Rows are points. To make a cloud, some directions were put in groups of two or more. Within a group, all points are equally far from the middle, so they leave a hole (a ring in 2 directions, a hollow ball in 3). The other directions are filled evenly. Then the cloud was stretched, turned, moved and blurred a little. Count the holes, and give their numbers of directions, smallest first.
In the rows, 100 means zero.

Cloud (21 x 3):
117 52 132
136 159 89
101 119 191
37 68 62
155 110 93
153 128 152
66 66 137
83 100 25
37 88 88
135 102 43
155 137 109
38 92 74
58 33 103
110 87 164
44 106 68
144 114 66
120 115 42
154 81 107
88 56 139
145 58 111
109 130 50
Holes: 1 (2)

Cloud (30 x 4):
116 95 31 129
41 92 86 70
37 89 65 85
46 117 85 119
57 11 100 114
105 86 41 145
148 119 40 85
142 52 75 61
58 42 44 77
41 40 119 82
74 34 93 157
93 104 166 128
87 85 22 116
37 66 63 76
117 54 40 64
151 128 70 51
116 41 85 147
82 73 164 80
123 39 61 69
149 105 51 56
121 159 114 103
49 45 138 133
140 67 58 55
142 68 61 54
159 60 117 99
76 109 115 49
73 107 116 50
125 39 89 137
130 161 113 104
144 159 90 86
Holes: 2 (2, 2)

Cloud, 56 rows:
150 100 109 101 117 125
133 74 95 46 113 114
132 140 123 129 152 81
126 101 130 144 106 49
108 114 92 159 101 76
93 81 153 143 94 58
128 83 101 45 71 143
107 40 170 114 123 109
115 123 140 162 138 119
83 106 148 131 143 87
123 31 106 137 72 111
65 78 140 151 144 99
132 113 94 115 116 125
123 60 125 106 66 143
121 122 159 86 100 86
93 128 94 71 38 112
54 124 96 153 87 78
56 63 140 107 90 109
99 92 86 80 92 156
68 111 88 99 167 110
88 119 116 103 58 81
111 78 110 160 114 149
57 63 79 124 61 156
164 98 120 156 149 98
89 70 56 95 99 107
44 102 123 152 126 93
112 115 134 110 78 92
78 47 107 81 59 134
136 91 120 124 70 81
104 142 115 129 133 86
68 67 113 81 93 111
119 85 130 112 107 170
79 89 163 133 162 115
54 68 129 89 91 153
70 117 149 135 124 98
100 114 115 110 77 59
129 121 156 102 121 76
102 92 152 133 146 66
147 108 140 98 93 107
61 83 115 92 119 121
68 122 124 106 152 98
148 62 162 158 76 92
115 105 86 146 111 122
140 61 137 185 84 82
52 78 141 156 96 80
110 92 93 114 45 101
118 115 172 96 141 84
88 58 123 154 46 151
82 112 72 168 75 84
115 97 55 95 116 122
130 70 140 54 143 111
90 102 146 173 100 90
117 65 115 195 88 108
129 73 163 137 86 155
106 117 143 149 164 70
134 100 85 125 74 40
Holes: 1 (2)

Cloud (76 x 8):
128 90 102 58 133 55 68 105
93 47 113 63 141 157 81 142
72 111 81 123 114 146 77 136
115 35 62 99 91 119 74 122
107 103 33 76 90 107 122 133
98 69 91 38 81 118 71 78
130 79 86 85 110 156 101 100
125 57 113 49 138 101 131 125
127 68 65 77 129 133 59 155
78 74 120 44 134 143 91 140
139 76 110 110 91 93 123 34
91 88 53 98 50 83 119 76
158 108 86 23 107 96 14 155
116 133 83 52 71 111 94 85
68 12 86 94 83 63 83 103
93 116 134 9 115 115 86 161
128 62 38 171 67 111 112 98
125 86 79 64 79 136 116 114
136 108 109 95 124 110 135 108
94 130 118 86 110 101 59 153
107 85 62 108 132 98 101 91
118 105 140 46 85 73 158 119
98 64 125 116 128 128 129 95
172 110 70 90 56 107 49 125
79 73 122 87 123 85 68 89
107 102 112 37 161 138 97 173
105 103 126 133 64 144 86 113
121 89 156 92 88 106 130 79
119 94 146 37 130 76 68 163
157 148 79 95 129 123 95 108
144 148 61 88 129 128 99 155
92 107 57 106 51 82 108 92
135 67 117 51 159 145 113 95
102 98 130 58 83 106 144 108
131 53 119 46 98 84 117 130
78 63 94 82 113 130 90 124
137 104 38 65 88 102 124 128
114 95 174 109 143 97 109 86
82 105 66 36 125 61 105 81
153 90 127 93 102 117 113 142
108 54 146 44 164 84 141 121
123 102 95 44 133 103 41 87
153 106 41 12 101 143 99 103
126 87 71 13 119 116 71 71
114 111 97 80 138 108 113 88
82 55 29 79 83 124 103 139
88 27 90 49 85 68 64 98
139 109 56 91 110 108 79 75
71 115 45 126 128 109 57 176
65 37 99 92 132 112 118 121
127 117 70 102 124 130 83 143
81 63 73 102 119 123 78 119
89 90 98 53 103 90 84 108
106 107 35 95 73 130 5 113
152 129 100 62 105 75 32 73
102 74 142 71 195 112 139 97
72 88 76 86 129 122 72 150
134 84 110 122 120 46 109 75
111 98 114 52 157 143 140 112
109 146 132 98 99 125 77 66
97 97 79 71 52 114 116 98
94 98 70 125 160 108 87 104
75 71 128 98 119 97 178 88
115 135 103 126 121 53 124 62
145 108 117 75 97 51 108 102
126 77 146 122 80 106 123 89
103 50 110 45 149 71 138 113
122 72 86 127 145 135 84 132
89 80 100 133 107 100 140 93
165 58 124 86 101 45 136 97
110 70 128 141 104 79 150 52
109 128 103 75 106 101 30 99
103 69 73 87 105 81 135 51
117 78 90 43 153 138 52 85
125 136 74 50 160 133 67 125
97 75 163 126 153 88 100 92
Holes: 0

Cloud (94 x 9):
69 98 89 135 89 112 180 101 127
54 52 78 77 115 77 111 136 110
128 146 103 124 63 77 89 84 58
81 146 59 162 114 118 117 73 106
138 139 56 118 124 115 92 141 128
87 112 96 104 34 80 92 84 73
79 152 72 127 129 119 142 93 66
94 151 181 115 138 108 93 78 133
153 138 79 126 60 99 97 104 67
97 111 98 112 60 68 156 34 142
80 109 91 64 79 62 72 148 129
62 91 137 111 82 152 69 57 158
82 44 64 142 87 103 63 94 128
74 92 135 102 155 104 74 116 65
71 135 142 136 78 85 104 119 42
122 73 81 123 108 120 47 90 129
121 146 172 25 99 81 105 148 101
108 110 158 54 100 156 105 122 168
64 56 125 78 60 68 101 154 92
71 168 113 171 113 122 104 109 87
125 105 75 144 35 103 116 126 117
99 155 174 110 94 152 107 100 57
64 77 136 120 44 61 125 100 86
63 131 107 142 73 141 56 81 80
100 81 94 108 105 99 49 142 38
72 93 113 165 87 122 88 110 83
107 121 168 78 144 112 118 80 140
106 96 95 130 121 35 149 65 114
92 113 141 45 43 124 141 111 103
75 146 158 67 146 112 130 75 143
18 80 112 126 91 125 139 81 133
135 47 104 60 49 90 93 72 121
64 120 80 120 102 88 133 135 182
96 119 58 98 68 106 115 139 54
99 109 78 122 94 19 127 73 69
115 140 81 87 125 93 120 57 126
114 123 165 86 115 102 39 82 97
109 151 177 87 48 85 155 111 118
73 73 28 146 94 76 153 60 93
139 134 89 90 45 115 131 75 113
147 138 145 23 105 87 115 120 107
47 111 124 87 147 165 94 104 131
104 88 56 63 103 109 68 138 112
58 78 107 116 30 81 100 146 99
83 148 139 129 121 118 137 112 175
111 70 133 86 131 130 127 91 85
111 165 139 134 132 119 134 55 97
34 97 131 79 134 144 117 127 109
99 85 59 143 52 114 100 148 97
123 106 88 113 106 20 144 76 50
110 137 56 117 82 104 154 155 148
52 89 134 104 114 80 40 106 69
144 125 135 84 82 131 153 99 71
48 131 148 114 137 162 84 85 55
128 124 66 96 113 109 194 91 110
71 104 151 67 107 116 132 96 50
88 128 114 141 74 96 149 154 98
125 109 162 83 58 122 99 66 78
89 108 122 58 128 99 151 119 163
63 84 168 72 91 67 69 136 78
61 64 92 123 79 87 42 110 123
106 106 179 28 79 119 81 89 109
118 80 69 131 71 86 66 106 32
103 72 157 81 66 80 63 83 78
74 98 110 108 78 112 27 143 124
117 116 158 112 139 109 78 114 118
72 77 73 104 150 62 100 112 103
129 134 127 103 62 110 118 142 52
100 110 126 90 77 59 151 53 56
97 169 96 92 62 90 109 137 75
129 93 70 78 45 31 161 94 78
150 150 104 40 118 107 123 149 109
113 97 125 116 111 115 124 111 36
101 135 195 63 108 135 42 108 77
112 28 126 84 61 68 111 95 127
95 109 46 114 105 48 88 155 107
34 70 155 122 74 96 116 108 113
115 140 121 98 23 119 123 108 130
68 61 97 112 50 90 158 59 142
131 150 68 77 73 101 151 144 91
128 180 131 106 102 107 115 128 48
124 97 140 95 114 133 85 126 46
133 94 57 82 69 63 121 170 163
98 98 109 139 57 69 153 40 141
96 122 57 115 127 96 175 94 72
121 138 125 119 53 109 157 132 147
133 109 79 159 79 132 133 93 116
62 62 145 109 62 95 71 91 161
122 128 166 85 112 76 139 131 134
49 45 88 124 82 86 143 102 112
87 113 86 126 32 63 105 73 100
73 175 148 112 144 93 113 60 84
79 138 125 65 69 41 149 142 117
65 90 143 129 73 136 139 57 147
Holes: 2 (2, 6)

Cloud:
59 112 125 28 115 61 40 108 117
141 60 97 37 132 132 73 123 115
58 76 60 94 154 88 83 55 87
104 121 113 5 124 81 102 122 86
40 63 119 94 110 90 126 132 75
74 86 82 116 106 170 105 116 85
76 100 103 60 85 99 160 111 39
52 59 45 81 157 85 99 71 87
28 89 52 108 113 89 75 117 30
52 83 108 118 74 95 169 76 70
176 84 107 48 136 120 161 136 110
71 120 105 78 70 72 67 113 49
75 132 91 146 113 128 59 92 116
112 132 118 59 61 89 60 133 138
95 87 72 99 53 63 71 71 103
91 55 59 96 142 153 84 111 115
82 89 92 51 124 31 96 89 104
29 112 89 118 152 67 99 89 39
123 114 149 81 141 84 97 140 84
132 89 121 77 138 56 104 81 119
71 89 77 90 142 110 80 42 90
73 96 114 71 34 144 93 141 133
134 104 109 133 64 98 172 138 128
127 105 113 56 55 55 71 60 103
68 104 108 43 161 126 126 123 97
80 38 72 157 55 131 123 125 98
55 104 105 39 89 112 135 112 108
108 149 89 128 104 102 116 112 152
86 133 153 57 34 126 43 125 164
71 123 101 50 92 61 89 58 60
79 152 133 40 94 83 55 119 139
118 110 90 102 58 85 73 89 128
19 114 119 146 92 170 52 111 136
26 94 100 114 106 128 139 56 87
67 111 106 114 71 48 180 93 92
125 42 95 67 130 111 155 102 118
27 151 89 111 102 86 79 91 77
123 122 136 100 94 116 138 146 154
87 122 80 52 114 113 124 131 95
96 119 79 76 129 106 61 132 156
58 68 67 67 152 96 162 142 56
133 123 98 132 77 82 145 119 128
92 84 127 30 142 92 167 116 75
118 140 105 88 105 92 122 119 55
97 152 129 40 101 81 70 122 124
90 56 72 43 132 90 128 158 47
94 61 55 95 76 138 90 88 102
68 124 154 89 60 91 141 109 78
64 129 119 92 118 66 137 135 110
71 62 143 76 101 125 106 142 70
138 41 81 71 135 130 127 131 98
112 106 105 48 74 145 25 95 108
103 75 112 106 104 122 135 164 135
42 114 115 100 76 97 32 110 76
56 100 110 130 65 68 168 79 79
135 80 133 77 116 81 63 88 131
79 72 132 101 126 94 123 79 128
108 85 128 63 69 108 144 168 114
45 86 95 150 96 189 84 109 139
30 68 115 118 77 92 97 131 53
70 92 160 59 143 121 134 116 89
81 137 109 100 132 145 36 88 103
121 71 72 113 135 84 115 78 60
71 132 88 57 81 60 88 123 86
78 72 99 72 48 58 146 103 129
89 86 106 85 28 72 105 82 144
63 65 110 88 116 69 168 113 99
106 103 106 33 89 117 136 141 88
83 63 70 111 74 98 185 81 74
153 77 62 56 95 65 108 128 121
89 107 106 125 48 100 146 154 101
35 89 99 139 76 98 151 69 91
78 38 57 110 75 135 112 85 95
54 104 128 40 51 130 96 110 101
124 84 109 28 93 76 177 84 88
123 55 121 50 13 61 138 101 113
97 88 117 72 118 139 148 157 122
76 95 53 44 73 69 78 63 120
83 85 128 98 143 163 122 127 72
83 57 116 50 41 108 100 66 91
90 114 93 107 153 144 38 83 124
76 94 143 16 69 96 120 106 124
156 75 103 30 122 132 112 116 146
84 81 43 94 71 131 101 131 83
102 115 125 14 120 86 159 91 83
121 30 98 74 106 137 123 160 83
57 73 60 127 74 42 99 71 62
59 83 113 78 57 118 134 124 49
157 106 100 31 126 117 96 109 149
Holes: 3 (2, 2, 2)

Cloud, 94 rows:
97 122 105 84 120 87 156 71 138
85 90 93 136 122 93 87 87 64
73 128 46 95 78 77 72 123 133
112 113 49 49 63 104 115 114 113
48 80 95 66 91 82 94 65 86
105 103 102 100 105 79 72 64 169
125 118 73 114 49 134 108 69 109
112 139 83 53 94 108 137 92 141
35 112 53 109 142 71 93 82 138
57 112 55 118 103 48 97 119 120
136 125 40 114 80 122 132 76 109
112 80 52 66 97 54 135 99 139
106 145 68 97 89 110 111 80 166
104 140 35 74 75 106 117 68 140
82 126 114 136 152 87 67 75 132
43 126 53 112 86 83 100 117 105
124 105 80 68 43 90 76 89 113
139 140 86 76 86 111 73 103 100
82 94 118 83 142 5 82 97 133
67 120 78 125 135 119 131 79 144
73 69 77 69 143 43 136 92 109
56 95 77 104 50 72 117 88 109
36 97 66 78 107 88 121 68 146
120 161 76 111 109 144 87 53 99
45 109 131 77 68 59 95 106 135
88 108 109 111 50 86 66 75 101
113 111 72 112 135 104 77 96 70
106 41 98 116 127 52 111 101 113
37 142 78 91 88 89 117 99 106
115 148 55 89 123 97 150 73 116
81 86 80 105 82 53 141 67 109
55 52 102 67 86 52 94 137 126
56 117 102 151 126 124 75 79 130
91 108 85 106 127 137 60 102 136
85 74 111 95 68 109 91 64 78
53 41 102 101 92 46 79 121 108
50 121 78 79 107 102 75 68 88
44 123 51 96 71 117 109 104 141
66 65 88 130 80 112 127 125 116
78 145 66 126 94 67 90 108 152
99 75 46 111 75 92 129 75 105
141 147 56 116 64 130 110 73 96
76 92 82 102 60 132 127 80 129
85 148 91 112 120 103 145 106 103
97 85 74 119 73 84 138 89 132
87 112 51 77 70 68 107 93 162
108 75 84 99 54 64 92 106 148
125 79 79 118 134 79 107 116 146
148 92 116 124 108 96 84 113 114
91 142 52 117 155 112 99 69 97
56 123 98 87 144 85 144 70 134
84 70 119 64 114 101 93 97 84
84 145 83 120 136 113 104 65 77
84 71 144 85 77 48 127 76 134
97 106 91 90 62 55 53 97 110
49 135 94 136 113 135 114 90 136
27 115 100 71 102 62 125 70 145
131 132 40 97 52 109 99 81 121
74 123 109 137 102 155 107 83 122
128 115 103 94 61 92 104 118 80
106 156 103 134 103 92 68 99 134
84 118 103 72 84 117 144 111 148
118 136 118 126 128 122 68 87 114
78 123 39 78 119 139 113 102 114
98 127 61 97 135 130 74 116 103
91 68 138 97 105 107 94 150 117
71 130 107 145 121 123 104 80 86
106 117 129 94 62 109 117 104 86
91 126 107 103 128 97 66 80 80
91 105 81 94 167 45 80 79 129
97 148 86 71 81 104 62 109 127
77 112 38 81 98 77 79 116 97
87 128 55 143 62 134 92 130 85
90 61 65 55 130 52 112 81 112
124 83 40 124 89 107 122 94 109
71 135 74 79 145 78 78 51 120
96 156 73 135 88 78 93 102 118
88 126 49 144 132 124 58 82 111
123 152 44 99 76 121 104 58 132
60 87 96 100 112 133 127 128 94
132 128 36 116 111 89 114 105 90
105 90 135 66 127 46 113 88 170
61 105 112 85 95 32 81 90 179
85 150 77 108 114 58 100 120 129
139 96 102 96 96 138 70 112 114
61 153 91 125 118 132 96 81 84
63 94 75 72 102 89 115 134 88
30 43 117 87 124 44 94 88 141
103 120 37 57 71 104 119 110 93
51 94 82 84 88 93 114 142 152
127 48 86 81 107 38 90 88 118
112 56 90 82 64 53 100 121 98
60 110 98 77 74 36 108 60 111
102 104 75 77 124 38 122 108 167
Holes: 2 (3, 6)

Cloud:
109 98 89 119 96 83 59 134 129
113 94 93 126 88 113 96 66 49
96 133 94 150 124 97 59 119 71
113 116 94 79 85 160 105 131 52
127 108 112 117 90 112 45 88 70
109 137 84 123 103 82 48 121 90
70 89 94 139 72 116 128 67 92
78 107 92 143 78 162 120 150 71
79 110 93 89 106 74 110 75 61
149 127 79 98 89 103 107 110 76
137 117 87 91 114 64 80 150 114
118 99 105 93 113 32 91 115 108
150 126 85 99 95 136 106 100 108
78 97 105 163 94 87 80 103 72
124 86 134 172 98 115 90 93 101
114 126 55 97 145 138 114 87 79
96 113 53 56 92 65 88 154 120
99 105 78 107 141 95 124 165 93
58 136 119 127 133 135 123 108 82
103 103 49 93 96 44 94 124 85
112 103 130 174 91 104 90 112 121
118 115 78 121 162 76 64 91 74
121 115 96 99 51 134 124 90 103
129 108 101 150 89 157 61 119 122
80 151 115 113 97 170 90 121 89
111 96 122 132 52 77 77 134 94
104 115 76 97 67 185 128 128 92
131 123 76 133 154 116 87 108 79
89 100 100 144 88 160 70 58 99
106 77 123 145 88 108 142 119 78
135 111 130 123 64 141 93 80 86
129 105 107 124 63 159 144 136 92
96 137 107 88 84 119 111 151 54
83 86 110 79 80 135 147 129 112
116 99 129 177 117 145 88 84 112
120 135 56 96 148 126 102 105 67
107 128 73 94 162 69 81 79 89
97 101 94 61 87 121 146 131 122
69 104 79 79 112 83 163 125 100
101 102 77 107 103 109 124 50 82
127 124 97 88 74 45 87 130 108
73 98 99 110 130 81 78 93 129
129 102 95 125 46 117 122 135 77
114 116 104 138 143 172 124 128 54
90 135 120 135 120 78 88 112 121
71 105 114 98 75 164 128 157 115
105 105 128 141 53 176 98 86 82
81 90 119 130 110 126 79 150 70
89 130 98 129 89 118 136 182 87
114 117 80 54 100 74 94 124 133
87 114 78 80 128 97 82 151 134
83 108 124 85 120 121 83 138 64
116 142 132 142 134 195 96 104 90
116 139 97 172 121 174 78 100 79
106 112 112 99 66 51 110 124 124
107 111 90 107 92 74 144 166 81
96 77 105 93 67 62 112 126 127
84 137 107 102 111 143 87 124 46
79 110 59 77 146 64 117 128 122
108 115 112 128 69 147 79 63 85
107 115 60 79 148 84 56 83 83
83 129 90 84 160 152 133 116 85
114 136 76 75 111 107 132 122 60
77 142 61 98 117 84 70 121 112
98 134 129 177 82 194 96 100 104
104 110 55 78 129 124 74 67 105
118 101 103 124 65 130 148 100 109
79 90 115 117 125 85 85 116 45
108 101 126 147 143 74 68 110 79
97 87 67 133 116 99 119 74 118
103 102 68 85 88 79 89 152 144
87 129 106 82 128 124 109 169 116
81 111 116 110 94 68 144 145 76
108 86 128 155 130 172 71 74 82
103 116 104 72 57 98 133 123 115
93 115 97 109 50 142 158 148 118
64 105 40 90 115 85 104 117 130
62 107 130 135 134 88 107 114 88
91 115 75 83 90 161 115 146 143
59 97 109 83 75 107 109 126 90
88 105 134 108 131 94 89 82 97
93 148 71 68 104 124 128 138 79
76 116 88 87 119 146 101 148 136
135 112 103 137 158 146 71 80 90
92 91 116 74 113 78 128 160 74
107 99 71 82 105 49 58 123 108
110 102 93 150 70 117 126 72 99
57 87 107 103 86 160 126 131 99
85 108 49 44 93 80 103 116 121
Holes: 3 (3, 3, 3)
